Each row of a before or after table is a point. One or more steps were done to the points. Then noise was added and the rows were shuffled. The steps act on columns, c1 being the first. What was done? A step turns or swaps two columns, mirrors them in a line or flattens them onto one, adds a multiple of one to another, or multiplies or shifts one. Angles are multiples of 10 degrees, from the lower column toward the higher: turns from -170 to 170, lines from 10 to 170 but not 90. Use the fewest steps. Two steps may share a column if one is a turn and the other turns, adds or multiplies; they go together, in the order done. Otherwise the lowest column goes first.

Before (12 x 2):
[[ 21  34]
 [  9  37]
 [ 14  15]
 [  7   5]
 [-10 -28]
 [ 11  17]
 [ 36  35]
 [-21 -10]
 [-14   0]
 [ 14 -16]
 [ 22   7]
 [ 20   1]]
After (12 x 2):
[[ 22  23]
 [ 21  15]
 [-20 -24]
 [ 34  60]
 [  9  28]
 [  6  45]
 [  7  12]
 [ -9 -35]
 [-13 -10]
 [ 10  25]
 [ 15  -6]
 [ 21  50]]
Steps: add 0.7 times c1 to c2

Before:
[[ -3 -20   0   7]
 [-11   2 -12  14]
 [ -8  -8  -1 -18]
 [-15 -10 -13  -7]
 [ 13   3  -5 -12]
 [  7   0  15  -3]
 [ 11   4 -13 -11]
 [ 12   1   9  18]
 [ -7 -12  -6  -2]
 [ 13  16 -17 -16]
 [ -5 -18  -9 -11]
 [  3   2 -12 -13]]
After, 12 rows:
[[-19 -31 -12  -6]
 [-20 -25  -2 -18]
 [ -1   5 -13  14]
 [ -9 -37  -6  -1]
 [  3 -61   1   8]
 [ 24   3   9  18]
 [  5   1  15  -3]
 [  3  12 -13 -12]
 [-12 -54  -9 -12]
 [  4   8  -4 -12]
 [  3  46 -18 -15]
 [ -7   5 -11 -14]]
Steps: add 0.7 times c4 to c1; multiply c2 by 3

Before, 11 rows:
[[-35  47  -8 -36  -6 -10   3 -19]
 [ 10  36  17  -6  43  17 -17  14]
 [ 25  11  -2 -40 -17  11 -16 -35]
 [ 30  -7 -21 -60 -14   0  -5   5]
 [-13 -23 -39  -6 -22 -10  35 -18]
 [ 27 -16 -32 -15  58   4 -20  -5]
 [-27  27   2 -40   7  31  37  26]
 [-31  41  29  12  28  37  26  21]
 [  5   0  -1   3  11 -11 -19  24]
 [-26 -19  25   1   1  -6 -13 -29]
 [-35   5  11  -3 -17  41 -24 -31]]
After, 11 rows:
[[-30  33 -14  20   0  17 -36 -16]
 [ 16  59   6   3 -30  -9   5  20]
 [ 14 -16 -30 -12 -23  -7 -11  24]
 [  4  33  22 -50  33   0   2  -1]
 [ 35   5 -16   2 -24  41 -12  28]
 [ -2  -1   5   3   6 -11 -22 -22]
 [  6 -15  34 -19 -12  -9  41  25]
 [-48  -4  30 -21  10   4 -46  10]
 [-24  23 -27  36 -43  36   8 -25]
 [ 13  34  -4 -24  30  11  -7  35]
 [-13  48   3 -12 -33  31  28 -27]]
Steps: turn c5 and c7 by -30 degrees; turn c1 and c5 by 110 degrees; turn c2 and c4 by 40 degrees; turn c3 and c8 by -170 degrees

Before, 11 rows:
[[-26   2  17  11 -40  -5  -9  10  -8   9  -5]
 [  7 -10  -7   2   0  23  -4 -16 -21   8  -3]
 [ 15 -13   2 -12  -2  14   2  18 -19  -6   9]
 [  3  -8   4 -38  -3 -13  -3  14   8  -8  -3]
 [ 18 -17   1  -4  -2  11   5   4   9  10   5]
 [ 15   7  -1   8 -13 -17 -37  20   8  12   0]
 [ 14  19   2   7 -15  -9   4  -4 -10  11   7]
 [ 19 -23  10 -12  -3  -4 -14  -5  -5   4  12]
 [-60 -19  10   4 -16 -21  -3  17  -7   1   8]
 [ 17  -2  -9   9  -4 -17   2 -31   7 -49   2]
 [ 19  -5 -12   1 -29 -18  -6  14 -16  11 -15]]
After:
[[ -3  -8   4   7  -3   0  -1  14 -37  -8 -13]
 [ -2  -2  -9   7  -4  -5 -11 -31   9 -49 -16]
 [-10  -5 -12 -17 -29  12 -11  14   1  11 -21]
 [ -5 -11  -7 -21   0   7  -3 -16   3   8  22]
 [-18 -23  10  -5  -3 -12  -8  -5 -11   4  -2]
 [  1  19   2 -10 -15  -8 -11  -4   7  10  -8]
 [ 12 -19  10  -7 -16 -11  40  17   4   1 -20]
 [  0 -17   1   9  -2  -3 -13   5  -4  10  12]
 [ -2   2  17  -8 -40   4  21  10  11   9  -5]
 [ -2 -13   2 -19  -2  -6 -10  18 -12  -6  15]
 [-38   7  -1   9 -13  -3   3  20   8  12 -17]]
Steps: multiply c1 by 0.7; turn c1 and c7 by -110 degrees; swap c4 and c9; turn c6 and c11 by 80 degrees
